Every row gives one point. Before rounding, the points of a table are all equally far from one centre. They may lie mostly on one side of it. Write the centre, to within rounding.

Points, 9 rows:
[[-0.68 -0.03 -0.47]
 [-0.57 -0.25 -0.31]
 [-0.58 -0.16 -0.06]
 [-0.64 -0.11 -0.15]
 [ 0.15 -0.03  0.40]
 [-0.61  0.27  0.12]
 [-0.55 -0.24 -0.15]
 [-0.57  0.71 -0.40]
 [ 0.03 -0.26  0.28]]
Centre: [ 0.03  0.23 -0.31]

Points:
[[-0.42 -0.08  0.06 -0.70  0.23 -0.15 -0.22  0.19  0.50 -0.63 -0.24]
 [-0.41 -0.06  0.12  0.11 -0.31 -0.12 -0.51 -0.04  0.57 -0.69  0.13]
 [-0.07  0.16  0.78 -0.10 -0.01 -0.86 -0.37  0.39  0.63 -0.78  0.05]
 [-0.69 -0.26 -0.01  0.01 -0.19 -0.47 -0.27  0.17  0.33 -0.56 -0.09]
 [-0.12  0.04  0.16 -0.19 -0.08 -0.38 -0.88  0.28  0.23 -0.77  0.12]
 [-0.27  0.21  0.27  0.29 -0.06 -0.38 -0.63 -0.07  0.61 -0.59  0.35]
 [-0.37  0.13  0.18 -0.40 -0.26 -0.37 -0.19  0.38  0.33 -0.98 -0.11]
 [-0.09 -0.03  0.69 -0.20 -0.41 -0.62 -0.74  0.10  0.61 -0.57 -0.25]
 [-0.59 -0.01  0.51 -0.20 -0.34 -0.76 -0.38  0.29  0.49 -0.45 -0.01]
 [-0.19  0.19  0.05 -0.35 -0.31 -0.12 -0.43  0.14  0.05 -0.78  0.06]
 [-0.39  0.10  0.26 -0.07 -0.13 -0.59 -0.42 -0.29  0.35 -0.72  0.20]
 [-0.35  0.09  0.30  0.30 -0.37  0.10 -0.69  0.15  0.37 -0.67 -0.31]
 [-0.65 -0.11  0.04 -0.22 -0.37 -0.25 -0.44  0.19  0.34 -0.56 -0.20]
 [-0.25 -0.05  0.04 -0.08 -0.26  0.19 -0.40  0.31  0.28 -0.83 -0.05]
 [ 0.02 -0.05  0.41  0.41 -0.43 -0.09 -0.21 -0.09  0.41 -0.51  0.23]]
Centre: [-0.04  0.14  0.36  0.01  0.12 -0.31 -0.23  0.20  0.38 -0.34 -0.28]

Points:
[[-0.01  0.29  0.41 -0.12 -0.42  0.07  0.16  0.54 -0.01 -0.68  0.51  0.02
  -0.14  0.67 -0.58  0.20  0.73  0.17  0.21  0.18]
 [-0.57 -0.04  0.12 -0.13  0.26  0.17  0.20  0.20  0.12 -0.49 -0.01  0.26
  -0.03  0.29 -0.03 -0.04  0.57  0.22  0.93 -0.90]
 [-0.42 -0.36  0.23 -0.55 -0.31 -0.50  0.24  0.24 -0.01 -0.42 -0.13 -0.15
  -0.05  0.66 -0.05 -0.21  0.84 -0.41 -0.04 -0.18]
 [-0.05  0.09  0.10  0.18 -0.27 -0.14  0.10  0.20  0.55 -0.33  0.34  0.07
   0.54  0.29 -0.96  0.37  0.69  0.16  0.32 -0.20]
 [-0.20 -0.29  0.77  0.38 -0.23 -0.48  0.44  0.50  0.59 -0.09  0.14  0.07
   0.15  0.61 -0.37 -0.37  0.52  0.09  0.22 -0.15]
 [-0.39 -0.45 -0.24  0.16 -0.43 -0.67 -0.05 -0.16  0.03 -0.85  0.03  0.10
  -0.19  0.86  0.11 -0.39  0.67  0.36  0.51 -0.01]
 [ 0.19  0.22 -0.01 -0.22 -0.21  0.14  0.15  0.29 -0.28 -0.35 -0.33  0.62
   0.40  0.22 -0.12 -0.53  0.56  0.58 -0.15 -0.07]
 [-0.35  0.36  0.32  0.34  0.41 -0.59  0.13 -0.03  0.24 -0.05  0.59  0.24
  -0.09  0.62 -0.19 -0.67  0.92  0.48  0.32 -0.51]
 [ 0.32  0.10  0.08  0.36  0.11 -0.24 -0.04  0.27  0.56 -0.04  0.01  0.15
   0.55  0.43 -0.27 -0.23  0.78  0.16  0.40 -0.49]
 [-0.08 -0.11 -0.30 -0.10 -0.14  0.05  0.14  0.10  0.20 -0.12  0.02  0.11
  -0.09  0.85 -0.39 -0.74  0.94  0.29  0.56 -0.07]
 [ 0.36 -0.12 -0.29  0.37  0.06  0.35  0.46 -0.29 -0.03 -0.04 -0.07 -0.07
   0.31  0.40 -0.26 -0.52  0.76  0.45  0.37  0.03]
 [ 0.00  0.30  0.05  0.15 -0.35 -0.37  0.19  0.67  0.15  0.01  0.04  0.64
   0.30  0.52 -0.10 -0.12  0.86 -0.18  0.76 -0.23]
 [-0.15  0.15  0.37  0.23 -0.23  0.26 -0.26 -0.61  0.13 -0.38 -0.28  0.11
   0.26  0.34 -0.11 -0.48  0.75 -0.04  0.31  0.45]
 [-0.43  0.55  0.02  0.40 -0.25 -0.51  0.62  0.27 -0.07  0.07  0.05  0.09
   0.22  0.69 -0.41 -0.77  0.70  0.19  0.20 -0.31]
 [-0.05  0.05  0.53  0.58 -0.11 -0.32  0.85  0.17 -0.23  0.06 -0.01  0.16
   0.12  0.88 -0.54 -0.41  0.55  0.08 -0.02 -0.31]
 [ 0.04 -0.16  0.36 -0.56  0.16 -0.49  0.34  0.28 -0.24 -0.34  0.20  0.14
   0.18  0.66 -0.12 -0.27  1.14  0.29  0.20 -0.46]
 [ 0.16  0.16  0.34  0.02 -0.15 -0.38  0.42  0.14  0.48 -0.59 -0.24  0.03
   0.06  0.31 -0.20 -0.36  0.72 -0.20 -0.11  0.31]
 [-0.13  0.29  0.43  0.08  0.12 -0.22  0.07  0.39  0.46 -0.07  0.12  0.17
   0.24  0.87 -0.19  0.18  0.62  0.11  0.58 -0.01]
 [-0.10 -0.28 -0.05  0.15 -0.47 -0.28  0.38  0.08 -0.05 -0.62 -0.44 -0.14
   0.40  0.38 -0.39 -0.88  0.47  0.14  0.21 -0.05]
 [-0.19 -0.27 -0.06  0.03 -0.22 -0.19 -0.48 -0.02  0.32 -0.58 -0.38  0.42
   0.04  0.45 -0.56 -0.37  1.04 -0.25  0.07 -0.30]
 [-0.32  0.37  0.14 -0.07 -0.53 -0.62  0.51  0.54 -0.03 -0.51 -0.19  0.24
   0.18 -0.04 -0.08 -0.21  0.93 -0.38  0.46  0.07]
 [-0.44 -0.07 -0.33  0.53 -0.03 -0.74  0.24  0.34  0.02 -0.87  0.29  0.62
  -0.25  0.45 -0.38 -0.75  0.56  0.36  0.48 -0.26]
 [-0.07  0.66  0.01  0.28 -0.14  0.15  0.22  0.43  0.02 -0.62  0.07  0.03
   0.01  0.41 -0.22  0.38  0.67 -0.50  0.21 -0.06]
 [ 0.18  0.19  0.05  0.13  0.00  0.30  0.21 -0.04  0.47 -0.06 -0.33 -0.02
  -0.07  0.47 -0.42  0.04  0.80  0.31  0.45 -0.13]
 [-0.23  0.45  0.26  0.03  0.28  0.25  0.29  0.12 -0.03 -0.55  0.00  0.28
  -0.16  0.40 -0.52 -0.80  0.86  0.18  0.07 -0.55]
 [-0.54  0.10 -0.37  0.40 -0.15 -0.17 -0.15  0.15  0.00 -0.46 -0.22  0.27
  -0.36  0.90 -0.20 -0.60  0.97  0.41  0.14  0.08]
 [-0.08  0.14  0.51  0.48 -0.17 -0.09  0.47  0.26 -0.15 -0.09  0.48 -0.23
   0.20  0.50 -0.05 -0.86  0.99  0.45  0.07 -0.54]]
Centre: [-0.36 -0.16  0.10  0.28 -0.13 -0.20  0.09  0.00 -0.24 -0.21  0.31  0.26
 -0.01  0.07 -0.18 -0.11  0.56  0.10  0.16 -0.12]
